Every row gives one point. The last column is the point's height on a tilted bowl or saddle (a function of degree 2), plus a little noise. Along how many of its main directions does it bend up, bend down or stay straight?
(in the rows, 128 means zero)

Points, 18 rows:
[[ 99 111  94 121]
 [105 131 147  92]
 [131 109 142 105]
 [136  89 138 120]
 [151  76  75 160]
 [105 150 161  93]
 [144 166 154 119]
 [162 154 119 134]
 [103 146 104 129]
 [168 103 106 145]
 [ 83 178 153 124]
 [135 111 148 101]
 [127 101 134 107]
 [211 163 104 168]
 [151 217 103 213]
 [ 62 138  93 129]
 [ 55  97 129  74]
 [ 98 146 176  73]]
Directions: 1 up, 0 down, 2 straight

Points (27 x 5):
[[120 121 140  72 133]
 [198 128 181 160 135]
 [124 139 157 122 118]
 [154 119 159 132 102]
 [167 114 144 108 114]
 [150 139 125 120 123]
 [137 121 151 163 103]
 [137 135 137  98 121]
 [105 115 136 113 114]
 [151 171 127 249 249]
 [ 96 129 128 131 125]
 [160 111  81 132 130]
 [113 116 121 166 116]
 [151 160 111  78 150]
 [102 115 168 126 110]
 [ 93 140  82 105 145]
 [117  27 138 202 102]
 [ 90 127 142 109 133]
 [ 94 156 154 126 149]
 [ 51 116 141 104 178]
 [ 93 141  88 132 147]
 [137  96 114 124 102]
 [119 135 142 105 122]
 [ 95  93  98  96 128]
 [109 104 124  39 160]
 [179 143  73 171 192]
 [122  64 114 123 105]]
Directions: 3 up, 0 down, 1 straight

Points, 45 rows:
[[ 87 198 106 137  89  88 131]
 [ 72 151  59 189 155 144  75]
 [174 158  68 153  65 137 102]
 [116 116 146 158 170 124 128]
 [135 160 131 121 133 126 151]
 [127 108 105 138 127 117 134]
 [ 95 124 168  73 142 168 138]
 [129 116 109 116  99 140 132]
 [ 64 103 118  37 116  53 170]
 [150 113 126 169 142 164 102]
 [117 197 176 129 121 168 112]
 [138  58 101 162 118 112  79]
 [ 97 173 159 141 148 148 136]
 [109 149 228 170 118 167  57]
 [ 66 116 111 180  89 171  69]
 [122 119 107 161 107 125 120]
 [128  55 128 104 108 154  96]
 [118 129 151  96  78 133 125]
 [194 157 153 148 142 124 115]
 [118 101 135 172  61  78  82]
 [ 44 111 160 107 118 115 140]
 [112 130 124 105  78 205  89]
 [153 123 114  65 149 143 150]
 [114  80 177 110 152 114 127]
 [123 123 114 112  38 136 101]
 [ 64  95 160 114 165 128 147]
 [136  64 137 191 116 193  29]
 [123 155 176 205  91 158  81]
 [126 109 122  95  91  86 138]
 [101 108 188 154 108 176  83]
 [125 128 157  99 124 111 146]
 [127  91 146 117 162 142 133]
 [159  79 181 167 110 150  73]
 [111 113  51 134 162 110 118]
 [135 109 161 143 118  83 116]
 [200 158  94 181 184 117  90]
 [163 119 142 147  94 128 116]
 [114 145  99 143 116 119 141]
 [113 173 145 152 157 137 138]
 [ 89 129 158 136 129 122 138]
 [110 102 127  87  85 143 127]
 [140 125 132 116 156 106 152]
 [157 138 102 135 166 210  85]
 [134  82 170 199  89 117  62]
 [138 109 128 163  97 142 108]]
Directions: 0 up, 5 down, 1 straight

Points, 62 rows:
[[ 82 134 108 155 149 104 172 163 116]
 [125  95  93 157 176 119  79 129 153]
 [113 199 143 136 135 119 117 145 102]
 [166  89  89  99 183 148  88 110 150]
 [142 160 120 130 152 130 121 148 103]
 [147  97  77 133 138  97 116 145 118]
 [128  96 180 127 135  98 105  51 162]
 [100 210 158 143  95  33 117 106 249]
 [ 94 137 155  96 131 117  98 122 142]
 [138 125  78 140 114 109 103 171 106]
 [110 163 175 146 131  97 135  96 154]
 [147 153 148  88 146 125 117 110 107]
 [168  79 166 166 128 170  72 139 130]
 [127 133  89 147 154 192 152 123 103]
 [129 131 115 160 108 125 180 124 102]
 [188 107  88 131  90 117  64 148 116]
 [137  94 149 158  55  97 131  92 116]
 [164 151 138  93 156  74 118 169 134]
 [221 118 168 120 133 163 109 132 145]
 [137  63 142 161 131 187  98 174 146]
 [140  70  50 172 152 129  85 137 129]
 [169  88 163 145 147  99  88 143 176]
 [139  75 189 156  86 129  74 115 119]
 [162 132 154 153 101 141 151  83 112]
 [124  78 154 124 146 131 156 114 126]
 [168 129 154 185 136 117 154 178 172]
 [129 115 129 219  79 162 151 120  50]
 [151 133 113 106  99 125 164  89 141]
 [151 144 145 139 178 132  88   7  91]
 [102  68  60 150 115 119  57 112 142]
 [ 69 129 133 193 111 130 133  66 131]
 [218 178  59 142 132 121 194  99 194]
 [166 161 122 126  88 108 141  87 149]
 [104  99 153 136 102 139 123 111 118]
 [142 121 150 122 139 165 168 132 116]
 [155 168 125 121 103 131  85 125 108]
 [218  64 113 122 175 152 109 110 201]
 [173 182 145 140 156 129 195 130 136]
 [ 89 121 121 171 136 110 144 102 128]
 [130  84 119 170 161  95 189 121 151]
 [142  90 175 106 111 114 168 151 109]
 [ 99 172 127 167 146 170  94 123 102]
 [165 114 128  93 157  40 125 155 161]
 [ 97  89 111 125 141  60 117 100 146]
 [119 111 126 112 165 136 116 118 128]
 [163  66 177  82 149 159 119 150 155]
 [134  83 133 153 110 128 178 117  93]
 [102 197 149 183 164 125 209 146 121]
 [151 107 110  97 152  88 123  99 142]
 [146 172  87 160 167 140 168  93  84]
 [150 144 164 156 145 111 110  69 143]
 [ 99  81 104 116 178 136  43 138 187]
 [164 170 109 100 101 141 146 147  96]
 [183 129 119  72 178 157 159 152 153]
 [ 90 159 238 108 113 146 117  79 148]
 [164 164 116 131 135 124 152 117 112]
 [122 100 159 135  92 133 162  68 114]
 [ 77 101 145  75 104 139 162 123 122]
 [ 84 146 112 136 122 120 206 138  90]
 [113 105 117 179 101 145 132 131  94]
 [ 87 173 108 102 113 126 158 135  92]
 [ 87 172 156  66 149 100  83 125 114]]
Directions: 3 up, 2 down, 3 straight
